Each row of a before or after table is a point. The points were changed in one or more steps. Then noise was added and the rows were shuffled. The steps act on how far a point lies along the listed directions, d1 being the first. What was done? A step turns or swaps two directions, mirrors them in a line or flattens them onto one, adds a multiple of one to another, or multiplies one. Angles are multiples of 10 degrees, from the lower direction toward the higher: turns from -170 to 170, lines from 10 to 170 but not 90. Use the fewest steps. Two steps may share a direction if one is a turn and the other turns, adds or multiplies; they go together, in the order done. Otherwise the lowest direction goes first.

Directions:
(1): [-45 35 29]
(2): [-25 -53 25]
Before, 10 rows:
[-19 -38 12]
[-34 5 26]
[37 10 -44]
[-12 26 11]
[-25 63 7]
[16 35 14]
[-26 -8 13]
[-67 53 43]
[36 23 -49]
[-4 -82 -30]
After (10 x 3):
[28 -63 -54]
[18 35 -14]
[-51 -33 22]
[31 -5 -31]
[-2 99 -10]
[-39 -39 18]
[-35 60 16]
[11 18 -22]
[-9 18 36]
[-8 32 9]
Steps: mirror d1 and d2 in the line at 150 degrees

Directions:
(1): [-33 -46 26 39 17 -66 29 -13]
(2): [-76 49 11 -6 -34 -20 -28 17]
(3): [-1 -12 -42 33 -15 3 25 84]
(4): [-9 58 16 30 24 28 69 -13]
Before (14 x 8):
[-54 23 13 -1 -10 -21 -9 -12]
[10 -3 -5 -6 -3 14 -13 -15]
[14 -13 3 1 -3 7 -3 -15]
[-5 25 6 -13 -11 19 -6 -15]
[25 15 -1 -5 14 35 7 -8]
[-15 29 8 13 5 3 11 2]
[27 -9 -25 14 -4 28 10 34]
[-40 16 28 14 -2 -36 -7 -14]
[-28 12 18 3 8 -10 1 -16]
[-43 26 12 1 -3 -20 9 -4]
[56 -8 -25 -13 17 50 15 13]
[-23 14 21 1 9 -4 14 -33]
[18 -15 -8 24 18 18 48 26]
[-10 -5 7 0 8 -2 6 25]
After (14 x 8):
[-20 52 13 -4 -7 26 18 -16]
[-30 37 10 12 -2 -1 5 5]
[28 -19 1 2 3 11 3 -18]
[-93 34 14 -13 -37 -40 -45 0]
[-67 4 23 -5 -30 -62 -58 2]
[38 30 3 12 32 52 45 -17]
[48 -42 -16 21 27 23 48 22]
[45 -1 -23 25 14 44 44 25]
[14 5 -3 2 6 23 5 -20]
[95 4 -20 14 54 82 83 -6]
[-32 4 19 -8 -2 -13 -9 -26]
[-43 6 16 -6 -7 -21 -23 -10]
[-74 30 12 -10 -24 -36 -23 6]
[-14 -9 6 -4 4 -6 -4 28]
Steps: add -1.5 times d1 to d4; multiply d2 by 2

Directions:
(1): [-10 34 3 64 -34 -65 -16 -13 -46 41 -2]
(2): [-25 5 17 -62 -20 -40 0 -28 -42 -46 60]
(3): [80 16 -21 9 -4 -29 0 57 19 -13 57]
Before:
[10 13 4 24 -12 -16 -2 9 -12 26 -2]
[-47 9 12 1 -8 -1 -11 -42 -33 16 -17]
[-38 8 12 -7 -9 -17 -5 -31 -28 12 -7]
[-13 5 -2 -14 -6 -14 -10 -3 -20 -11 8]
[9 -5 7 -38 2 8 2 17 9 -22 24]
[-1 -3 0 -19 4 14 16 -9 3 -16 5]
[-1 -5 12 -15 -1 5 -1 9 9 -15 13]
[9 -3 -5 -6 -1 -4 3 5 11 -4 5]
After (8 x 11):
[21 -34 -6 -25 44 95 13 40 74 -3 -44]
[24 -16 -9 -26 24 51 24 14 37 -23 -6]
[28 37 -10 52 -27 -63 -14 17 -25 37 19]
[17 10 -18 43 4 1 -13 28 6 28 -29]
[12 -20 3 -11 20 46 6 22 42 -6 -15]
[-25 30 14 47 -38 -62 -12 -21 -58 43 -1]
[-2 -12 -5 -5 10 18 7 1 19 1 -16]
[27 46 -6 35 -33 -73 -21 9 -46 17 53]
Steps: multiply d1 by 3; turn d2 and d3 by 150 degrees; multiply d2 by 2.5

Directions:
(1): [-13 -71 -31 -21 30 40 -8 -6 -45 -24 49 -69 3 1]
(2): [-48 46 -7 -22 63 -16 -16 -63 10 45 34 -1 -24 44]
(3): [22 37 5 -25 -13 59 17 -60 28 -51 -57 -46 -13 17]
(4): [-13 13 19 -58 -13 -4 24 32 -1 -74 50 45 -51 27]
(5): [-42 -9 -50 -14 3 42 -14 64 62 10 -23 7 32 54]
Before, 8 rows:
[16 9 15 46 19 -70 9 12 -13 62 -8 34 12 -43]
[6 12 3 -41 -43 33 -16 34 26 -45 -2 26 -34 34]
[40 2 18 34 -26 -1 14 -7 -2 -14 -45 8 20 -15]
[34 27 38 19 -31 13 28 -23 15 -11 -33 2 -10 -31]
[16 -34 -1 23 -6 16 12 -22 -44 -24 5 -46 11 -27]
[-11 57 -48 4 -9 46 6 31 95 8 -80 9 15 27]
[36 3 31 41 -43 -69 7 17 10 32 -34 47 1 -49]
[11 41 9 54 -10 -18 -4 -32 -8 20 -18 12 11 -20]
After (8 x 14):
[-10 22 -26 71 1 -12 -21 -5 12 58 -30 7 44 -11]
[9 -8 21 43 -26 -24 9 41 6 37 3 38 9 -39]
[-4 -60 -30 39 -2 10 -3 32 -33 14 10 -34 42 -18]
[37 -23 8 58 -23 -17 1 26 -4 20 -40 17 42 -24]
[16 -13 -15 34 -43 -6 -5 47 64 31 -79 19 36 -10]
[-8 8 -46 31 22 18 -2 20 58 60 -78 -21 52 10]
[29 26 50 -55 -56 -15 5 24 -17 -84 45 63 -81 5]
[65 83 45 47 -19 -47 26 -78 -5 18 -53 16 -29 -75]
Steps: turn d3 and d5 by -130 degrees; add 0.3 times d5 to d1; multiply d2 by 1.3; multiply d4 by 2
